Each row is a point. The last column is the point's height on a tilted bowl or saddle (a function of degree 2), plus a little noise. Count its main directions that bend up, bend down and stay straight.

Points (17 x 4)
0: -227   48  349  407
1: -115  119  -98    9
2:  154   44    9   34
3:   69   36 -236  -23
4:   43  -47  303  237
5: -364 -256  -44  178
6:  252  370  -77   35
7:  -29 -229   78   65
8: -308  -83   64  170
9:  144  135  271  246
10: -469  289  -10  367
11:   26  -33 -236  -24
12:  -92 -136 -250   15
13:  276   74  -80   67
14: -325  123  264  385
15:   90 -266   17   47
16: -280   72  -20  132
Directions: 2 up, 0 down, 1 straight

Points (23 x 5)
0:   14 -171  327 -252  301
1:  106 -427  -84   28  -79
2:  -47  277  274  158  -43
3: -126  223  284 -308   46
4:   77  -46  477   44  208
5:  118  -49   80 -140   43
6: -146  190  -54 -284 -189
7:   -5  -93 -207   15 -137
8:   55 -179 -528  -59 -615
9: -162   83   91   61   90
10:   -3 -347 -251   60 -185
11:  121  234  211 -168  -51
12:   79  177  -34   -1 -125
13:  185  319  205  -74 -121
14: -134  202  -63 -412 -248
15:    9  270 -361  253 -156
16: -118  319 -186   59 -223
17: -200  235  158 -310  -14
18:  101 -315   32    5   54
19:  -75    9  196  117  133
20: -180 -176   49   73  162
21:  234   32  181  222  166
22:  -69   -3  311   24  159
Directions: 2 up, 2 down, 0 straight

Points (22 x 5)
0:  127  -96 -124   44   63
1:   53  402  298   51 -422
2:   87  463 -220  194 -546
3:  233  121  274  101 -121
4:  -72   17  251  195 -133
5:  121 -220 -124   91   67
6: -345  288    9 -285 -186
7: -156  -66   78  154  -25
8:  127 -197  -34  108   63
9:  197  269   99 -291 -319
10: -188  -58   21   98    8
11: -259 -179 -322  144  -19
12: -471 -129  120   41 -129
13:  185  -97 -416 -125  -80
14: -118 -102  -75 -367   47
15:   46  254   -6   27 -145
16:  202 -414 -126 -227  -59
17:  -46  355   30  118 -288
18:  -66  -74  136   24    6
19: -161  -45 -235   86   36
20:  374  125  122 -179 -201
21: -232   95  177   51 -131
Directions: 0 up, 3 down, 1 straight

Points (43 x 7)
0:  146   72    9   45  -58   -4  -14
1:  163   64 -189  332  366  148  417
2:  -18 -403  435  442  -88  294  458
3: -117   79 -371  -25  265   81  219
4:  122 -176  -44  393   31  -67  192
5: -127 -137   16  180   44 -282   27
6:  -60 -132   70  -88 -204  174 -180
7:   21 -155 -130   57 -152 -234   18
8: -135 -106  104  -56  123  167  -28
9: -272 -104 -129  274  178  214   99
10:   75 -160  147    3  145 -280  185
11: -149   -3  -56  -73  -50 -104  -98
12:  -84 -240  -76   69  -45  415   91
13:  379  -84 -226   67   85 -286  386
14:   91   72  106  -43   45 -110   31
15:  -39   62    2  342  -22  108   55
16: -184 -176 -130  142 -340  160  -78
17: -118 -251   -5 -155   95  149   44
18: -101   49  111  130 -144  -68 -111
19: -487   48  -55  141   78  378  149
20:  -11   32   32 -185  210   31  100
21:  332 -112 -323  362  132  162  476
22:  247 -365   20  171  -54 -186  300
23: -353 -147 -148 -218 -187  352   16
24: -167   -8  389   27  -83  360 -118
25:  -17 -412 -480  156  -91 -444  342
26: -402   69   81  131  100  125   -1
27:   80  139 -430 -135 -135   -9  185
28: -198 -214 -215  377 -251 -280  130
29: -307 -107  -33 -231  -61  161  -69
30:    7 -322    7  -47  -98  282   41
31: -142  121  276  118  -17   96  -65
32:  292   38  268  382 -452  155  265
33: -147  303   26  -31 -218  195 -117
34: -128  -73  -76  192 -175 -220  -36
35:   56 -128   78 -159 -183  231 -130
36: -161 -511  429  114  152   32  392
37: -287  180  325   55  -91 -201   48
38:   49 -183 -134  149   98  -69   49
39:  -38  217  216   88   57  273   33
40:   86  299  164   68   42 -235  250
41:  106 -203  161   -4  103 -288  207
42:   29 -143   42  177   91 -299  123
Directions: 5 up, 0 down, 1 straight

Points (46 x 7)
0:  -69  -16  193  515  180 -273  -80
1: -184 -270  195 -106 -195  115 -177
2:  -26  -41  -77 -334  -19  412 -219
3:  286  193   52  140  139  -78 -196
4:  109 -259   69   98 -228  194 -222
5:   87  317  223 -187  203 -429 -305
6:  -49  -33 -346  -97  -75 -212 -181
7:  288   22 -163  369  137   -8 -306
8:  125   55  221   38 -155  -16 -126
9: -133  -82  148  -41 -136 -323  -44
10: -124  -96   81 -246    8 -417 -174
11:  224 -478  521  -69  -26   53 -136
12:  212   61  362   62 -160   65 -153
13:   81  -84  -83   15 -449 -220 -196
14:  -35  102  260   38 -230  113 -152
15: -241  -90   95  189 -321  194 -244
16:   33  -30 -153  277  -43   89 -199
17: -301  -81   33  203  323  275 -238
18:  251  143  120  213  137  297 -213
19:  219  326  286  -13  163   -5 -146
20: -192 -324  -84    5 -403  -49 -139
21:  -26  124  -65  174 -108  139 -171
22:   43  -98   69  -41 -212 -137  -89
23:   11   47  181 -319 -230 -151 -180
24: -145 -126 -155   -1 -241 -152  -86
25:  -20  -36   27  -51 -309 -226 -113
26:  220  259  538  163 -324  -72 -271
27:  279 -470  374  -63   93  143 -167
28:  263  -27 -135 -255  -17   98 -206
29: -269 -124  209 -301  -78  -58 -197
30:  338  -54  -47  386  371 -182 -280
31:  123   64 -168 -176  152  -21 -192
32:   45   -7   86  298 -269 -313 -140
33: -126   32  -57  233   32  223 -166
34:  -35 -344   97  -74  -36  -44 -118
35:  -63   24 -150  -57  261   51 -144
36:  -13  349 -364 -375 -141   51 -440
37: -103 -137   31   70   92   94 -123
38:  274  -70 -321 -117  299  110 -251
39:  215  -67 -291    8  -27 -378 -272
40:  201  413  268   12 -120  121 -293
41: -167 -149   23  -43 -209 -109  -82
42:   79    5 -108 -245  151  -12 -190
43: -238  227   46   -5   36 -112  -98
44:  112 -189  198 -295   85  214 -147
45: -171  314    4   -2   39  118 -134
Directions: 0 up, 3 down, 3 straight

Points (75 x 9)
0:  -51  173 -366  203 -103  122 -169  278   12
1:   36 -289 -283  -44  274 -282    1   74 -106
2:   29 -142  -64    8 -242  299  377   53 -217
3: -223 -117   86  314  160  155  313  125  -63
4: -105   -1  324    5  -31 -228 -283 -211 -134
5: -110   95  -94  263  -23 -134 -181   89   21
6: -168 -156 -149 -211  451   69  273  122 -137
7:  294   41    1   57  278 -314  182  -78  -13
8: -387  340  168  209   91   81   67  341   -2
9:  155 -485  -31  267  232 -106   -9   89  112
10: -123   54 -334  175 -154  -71 -292  -81 -210
11:  -58  -97  -78  261 -163   65  124 -496   51
12: -245  107   21   23   91  -93 -153 -118  -72
13:  475  198 -158 -378 -167 -194  155  -11  165
14:  -75  202 -213   58 -168  -71 -218   15  -82
15:   69 -225 -217  -54  124  177  142  -60 -240
16:   28 -130  126  -76 -171   49 -374 -272 -100
17:   35 -406  319  128 -372  -26  135 -198 -103
18:  -75  -56 -124 -270 -477   95   57   17 -203
19: -167   82   -8  -56   -5  -78    4   35    4
20:   46 -140  -79  115   27  417  271 -457 -107
21: -156 -217 -172 -114  235  134   49 -289 -314
22: -138  219   80  123  167   -9   28 -557  -55
23: -231  126   75 -191   42  127  -92 -505  105
24:  -95 -130    2  262   98  154 -243   63  130
25:  100 -323  175   67  -77  -45  -39   -9  -26
26:  425   35  174  292 -124  378  -65   76  585
27: -106 -283  -78   52   81  410   -7   47 -230
28: -113 -145  158  263  -56  229  291   77   31
29:  415   68    0  203  309  -77 -321 -148  284
30:   75   58 -110  100 -248 -452  261 -153 -271
31:  288   66 -390  -35  257  -83   21 -266 -223
32:  112   22  -33  -77  378 -192   31   16   80
33:  403  -34  153 -142 -476   40  127  -31   30
34:   40   82 -407   97  -19 -286   37  -13 -136
35:   91  251   72  -83  125   58   60  -90  141
36:  184  108 -241  103 -116   16 -208 -144  -30
37:  -37   -2  -96  139 -166  222 -182  212   40
38: -156  162  255 -427  -39  -65  396   70  241
39:  120  170 -454  209 -223  -46 -192  123    4
40:  417 -159  143  134   28  182  292  352  363
41:  258 -107 -371  286  -66   19   34 -287  -35
42:  -67  118  -62   91  137  190 -111 -229  -40
43:  515  -48  160  323  -63  120  -30 -137  596
44:  -31  -86  -98  280  -21  -37 -137  -64   25
45:  -58   -5  144  118 -126  104  312  -97   48
46:  134  -11 -556  219  320  143  417  -25 -411
47: -185   90  373  237 -264  -97 -244   90  -11
48:   69 -251  162  222  421 -170  257 -140 -185
49:  359 -106 -239  -59 -169  299   84  -83 -149
50:  303 -350 -100  -17  343  -85 -262 -102   -6
51: -107   81   50   77  -53  247  -72   58   58
52:  362  132  263   64  218  347   51  -28  384
53: -144  -15   28 -130  224  224 -239   19   49
54:  122   82  197  100  -52  256  195  -88  204
55:  -37  242  -70   37   26 -116  -24 -306  -83
56: -187  251    0   84 -116 -167 -136 -282 -110
57:  157  -43 -181  522  212   62  101 -159  229
58: -174 -291  353 -103  258   -3  181  162  -67
59: -131  -58  -47 -272   47    5 -247 -140  -41
60:  -32   14  103  -11  360  336 -234  102  179
61:   40  161 -150  -42   71  -82   44  322  230
62:  197 -257  -46  496 -154  -35  122  510  597
63: -196  118  101  -45  -33 -333  -94 -118 -158
64:   73 -134  -70 -180  -90  319 -187  -36 -160
65:  -44 -203  136 -138 -199 -268  224 -465 -219
66: -125 -117 -104   79  346  -53  245  245  -20
67:  251  -78 -324  262   79  259  -25 -113   14
68:    2   35 -180 -107 -279  223 -292  -79 -200
69: -154  290 -133  104 -144   94  236 -253  -18
70:  113  160 -143  -73   94   37  -52  306  281
71:   23 -285 -108 -157  250  -28   10  103  -32
72:  -93  -77  121 -230 -276 -211  218 -103 -106
73: -125   20 -162  -56 -297  222   53   29 -168
74: -223   -5   60  236 -289 -290  202  -60 -205
Directions: 2 up, 4 down, 2 straight

Points (67 x 9)
0: -178 -271  145 -233  -17 -214   95   76   41
1: -200 -127   39   57 -343 -112 -224   45  170
2: -202  185  356  296 -126  -33 -387  151  -49
3: -155  -31 -449   -9 -176  285 -130  159   50
4:  345   77 -105 -103  -15   63   56  156   42
5:  229 -250  -65   80  160  329  -37  200  147
6:  110  102  535   62   76   54   47 -293  -64
7:  120 -200 -105   27 -209  344   40  328   96
8: -231  256 -241  152 -181   53 -319 -266  178
9:  183   68   39 -124 -133  204  302   70  -16
10:  111 -304  191 -249    8  174  382 -316  303
11:  278  354  -40  -82   64 -124  138  228  111
12: -173 -242 -172 -109   10 -239  332  -89  130
13:  -96   68  250  299  295 -105  254   68 -314
14:  -67 -135 -155  199    4   52  270   98  -96
15:  -49  155  158   94  120 -281 -188 -121 -189
16:  -35   18 -118  -75 -118   53   75  166    1
17:  159  184  160  -14  104 -282 -107 -381   14
18:  101   96 -215 -136  -52  295 -430 -157  434
19: -240  194  -38 -141 -129  -66   71 -136   78
20: -216  100 -110   24   37   71  -99 -340   23
21:  -73 -106 -219 -119  226  136   -8   18   95
22:  -93 -148  205  127   62 -291   78   67 -306
23:  527   98  -52 -285   81  156  226 -126  172
24: -309  115  333   21 -198 -167   66  -45  -38
25:  202 -269  -76 -241  293  231  -29 -106  300
26:   95  135 -185  208 -315 -192  -26 -166   91
27: -150  112   92   62   28  -56   74  166 -101
28: -123  -40  -85 -241  -44  201  117  188   97
29:  256  157 -177 -224  168  152 -300 -365  469
30: -277 -238 -231    1   57  239   78   22   79
31:   25   59  289  305  240  -40 -108  135 -314
32: -199  223   82  -24  112 -170 -375  -76   98
33: -142   96  -78  261  315   56   84 -230 -216
34:   51 -190 -320   72  -41  107  228  -99  -70
35:    3  308  -57  246  -44  301 -276 -161   92
36:   87   70   95 -235   51 -282  154 -172   30
37:   98 -103 -185  -28  -97 -256 -301  540  430
38:  224  353   11 -152  -37 -361   25 -381  267
39:   70 -128 -217 -250  109   -4   67   24  112
40:  129  -14 -175  -71   27 -106 -147 -153  111
41: -118  280  271  -27 -263  354 -239 -119  372
42: -310  -80  -35  -25 -144  151  258  292  120
43: -115  192  127 -391   69 -199  130 -205  205
44:  397 -183  243   46   99 -342 -116  -42 -184
45: -414 -106  206 -289  -97  136   72 -192  347
46:  369 -133  273 -269  105  281 -185  -47  348
47: -105 -155   19   69   -2 -183    9   10 -115
48:  134   72  339  306 -207   55  408   60   47
49:  220 -205 -145 -190  156  -87 -131 -131  216
50:  135  -56  -64  172  139 -558  167 -173  -82
51: -201  250 -238 -189   30  208   41   28   44
52:   83  122 -276  121 -148  -80  176  235  -22
53:   31 -103  201 -303  400  159 -167 -247  332
54:  359  378 -130  -22  158 -147 -101  428  370
55: -295   25 -299  156 -130   38   11  -14  -47
56: -115  260  -37 -206  -17  192  385  -15   29
57:   -2  450  -49  232  -53   31   87  252   16
58:    3 -162   71  188   77 -381  -67  268 -198
59:  -36 -129  -79   78  385  -85 -268 -185   29
60:   36 -234  179  -48  110  181  725 -153  326
61: -167 -170  162 -113 -375 -185  -50  -33  160
62:  -14   15   48  218 -192 -123  379 -523  141
63:  -91  139    0  306   21  266 -150   34  -60
64:  171 -173   52  203  -26 -481   44   89 -152
65:  -32 -191  252 -142  221 -176  -17   88 -177
66: -289 -347   32    9  303  395  257 -114  239
Directions: 6 up, 1 down, 1 straight

Points (74 x 9)
0: -476 -179  147  348 -158    5  345  -79  258
1:  220 -255  -14 -491 -102    6   86  116  350
2: -201  379 -365  -59  268   -1   41  -49  276
3: -177   63  436  -12  248  163 -217   54  108
4: -246  -60 -172  524  -38 -161  -80  336   48
5:   62  503  -59 -246   93 -125 -184  -49  107
6: -173 -171  257  -66  -25   10  111  381  138
7:  128   46   95  126   96  -21 -362  199   65
8:  -86   87 -420 -184   69 -104  107    5  260
9:  299 -318   26  159  257 -193 -170   91  258
10: -345  -91 -398  180  178  220 -475 -163  142
11:  -66   19  130  -42 -248 -110  -17   22   69
12:  -62  -18   99 -235   72 -275 -358  112  133
13:  304  -32   41  -51  151 -149 -337  255  187
14:  225 -103  125  113  161 -267  404 -161  186
15:  -55 -145 -336 -270    0 -172  247 -146  358
16:  415   29 -295  344 -282 -251  -15  -25  354
17:  -72  200   68  182 -194 -205   95   49   45
18:  119   74  193  179  146   82 -419  206  104
19:   67 -178 -197  106   43 -183  161 -205  221
20: -134   82 -111   29   34  118   57    7   17
21:   60 -248  229  -18  204  -31 -251  379  160
22:  316  293  -49  421  119  236 -105 -178  142
23:  155   41  383  402  -96  -29  119   43  180
24:   71  178   25 -301 -203  173  178  177   67
25:   83  202   93 -348 -160   38  293  -59   40
26:  -92  341  247 -167 -259  -16  -90   20   52
27:  165   45 -158  114   18  156 -170  199   59
28: -149  106  207  -91  120   30  -10  -36    7
29:  -17  215 -117   97  172  330  229  -17   88
30: -232 -251  280 -240   -4   58 -174  -11  145
31: -299 -168 -235  -43    1  -95   98 -334  255
32: -134   54  136 -195   98  -67  110  -61   47
33:  113  -95  142 -208  -52  -88 -152  -73   89
34: -246  368  163  159    5  137   23   75   34
35:  426    3   -8  -42 -344 -271   90 -283  347
36:  207   77  -46 -116  375  214 -178  -12  127
37:   38  191 -117  112 -238   -4 -124  277   22
38: -302 -219 -127   -4 -111  206    8  119  144
39:  181 -106 -115   87   66 -152   43  -57  120
40:   90 -198  152  180  -56 -130    1   42  127
41:  135   89  126  243  -78   58   48  580   58
42: -114 -124   14   89  264 -333  207 -252  202
43:   28 -434 -118   83  407  142 -155   96  290
44:  236 -347 -324  171  -33  201  104 -288  340
45: -128  -51 -108 -314  -93 -128  117   48  204
46: -123  239  105 -203  115 -218  108 -142   53
47: -272  148 -555  -37  504  317 -188  -39  620
48:  -42   72   47  145   62   81  -45  156  -13
49: -366  173   85  -79  -90  -17  -78 -130   34
50:  120  123 -197  209   36  -42   27  252   53
51:  -98 -163   89   78  185  -46   32 -113   69
52:   -4 -157  102  277 -224  221  -24 -583  166
53: -362  184   75 -283    3 -296  124  319  238
54: -419   45   51  419  154 -142  -25   78   84
55: -189 -156  161  103  108 -112   31   45   61
56: -171 -298  -32 -250  -22  -42  234 -214  291
57:  -17  173   25  115 -103  -98 -160 -198    3
58:   -9  149  334    6   66  183 -536 -152   45
59:  359   17 -296  217   32 -281 -145 -221  326
60: -153   45 -303 -117  442 -107 -131  127  260
61: -287 -229  272 -115 -430   24  182 -365  380
62:  305  102 -174 -373  106  -31  194  -48  114
63:  -32 -248  166  179    3 -284   66  -78  203
64: -279  249   50 -316  103 -100  -57  166  152
65:  -96 -270   -7  162    9    8    3  365   91
66:   87  111 -203  307  -33  -35 -222  245   67
67:  114  306  429  610   57 -201 -113   78  384
68:  136  154   11  114  342  -90 -180  296  115
69:  -43 -148 -117   21  -11  -97  406 -410  286
70:  -49   21 -218  -33  175 -264  118  122  146
71:  -64 -250   60   -4 -260  224  -78 -131  100
72:  -28 -228  148  -41  -21   45   68 -167  107
73: -211 -152  250  163 -119  -24  241 -328  212
Directions: 5 up, 0 down, 3 straight

Points (65 x 9)
0:  -39   56 -205  278  135  -40    0 -190  107
1: -369  -89  160 -122 -132  166 -222  155   97
2: -133 -253 -284  190 -222   55  166  117  174
3:   19 -165  148 -205 -534  264 -464  -34  319
4:   65 -280 -126  -13 -143 -264 -102  257  173
5:  186 -233 -331   67  -62  133  192  -94  167
6:  316  219  240  114   23  143  188  179  191
7:  169 -445 -206 -168  122 -224   10  -14  203
8:   37  140  142 -423 -237  -21  362 -239  330
9: -335  167  221  325  -96   68  148  -64  179
10:  -46 -112   82   60   41   29 -310  293   59
11:  277 -171  -75  233  181  -32    5 -126   88
12:   76  198   77    3  -66   47  239 -124  135
13:  164  -33 -188  221 -135  137  -19  132  118
14:  -45  309  317 -156   37   13  -30 -292  201
15: -272  196 -507 -253  -64 -194  -37  -26  319
16: -476  219 -223  -92  -16  277  -51   45  167
17:   12 -159  -54  248   54  -19 -157   77   40
18:  230 -364 -182  130 -213 -281   58   39  273
19:   25  344  483 -267 -176  -64  239  257  314
20:  108  206 -376  120 -139   76  120 -105  231
21:   56   33 -178  177 -196  262  269  562  279
22: -197 -131   71  127   -5   16  159 -110   47
23:  139 -192  -43 -101 -131   11   53 -346  177
24:  133  358 -125   27 -189  115  -63   15  186
25:   34 -243  552 -387 -197  198  165 -456  472
26:  169   99  110 -178   65    6  418    9  169
27:   23  196  -41  -78  -43  124 -348  229  116
28:  224   93    8  -18   -3 -101 -193 -175   69
29:  230 -226   53   63  106    9    0 -127   57
30:  323 -315 -124 -320  190  -70  115 -191  206
31:  140   18   68   -9   20 -144   -5 -242   72
32: -171  -67 -347   81  -13 -141  102  211  141
33:   51  223 -400  119   53  174 -117  -41  195
34:  -12  -26  248   -3   33  209   39  224   53
35:  -65  -60  -56   53  160 -122 -217  -76   29
36:  186  104 -188   26   -1 -202 -271  -32   96
37: -182 -102   24  184  276 -130  -12  249   43
38: -267  210  107 -134  123   76 -254 -419  244
39: -268  -37 -303 -326  -94  -92   73  111  172
40:  -93 -329   86   98 -162  220 -114  114   98
41: -255  -22  147   -5  -95  -52 -145  -22   43
42: -226  -66  168  -94  -71  265  -87   37   55
43:  -77   61   72    6 -216 -235   12 -135  110
44:  269  132  -10   49 -160  239 -285 -526  331
45:  198    3  152 -160  315  137   52   93   83
46:  189 -264  -53 -443  569  127  273 -262  269
47:  232 -187  -89   36 -107  328   -6 -213  149
48: -464   -7  263  248 -259  328   84 -582  550
49:   97  230  -43  240  349  129 -256  187  165
50: -289 -331    6  -44 -406 -198   89 -320  372
51:  116  284  -74  299  -29  -76   83  173  158
52:  118  168  215  143  -59  -23   73 -193  125
53: -170 -151  -34  -12  291  -83   58  117    9
54: -392   57 -438   25  -55  151   21 -361  306
55:  127  170  215   94   53 -115   21  173   69
56:   22  -12  145 -287  341   82   15  194   84
57: -186 -252   51 -460  220  415 -113  137  162
58: -264  159 -155  -47   77  -38  291  170   93
59:  219  321  232  134   89 -305 -137  139  109
60: -452  211   39  -80  -25  146   40   25  108
61:  -43  277 -110  312 -143 -100  308 -159  272
62:  -30 -192   50 -118   48 -112  262   37   63
63: -225  -36  373 -137  296  206 -149  355  158
64:  112  -52  115   45  327  -69 -149  137   39
Directions: 7 up, 0 down, 1 straight
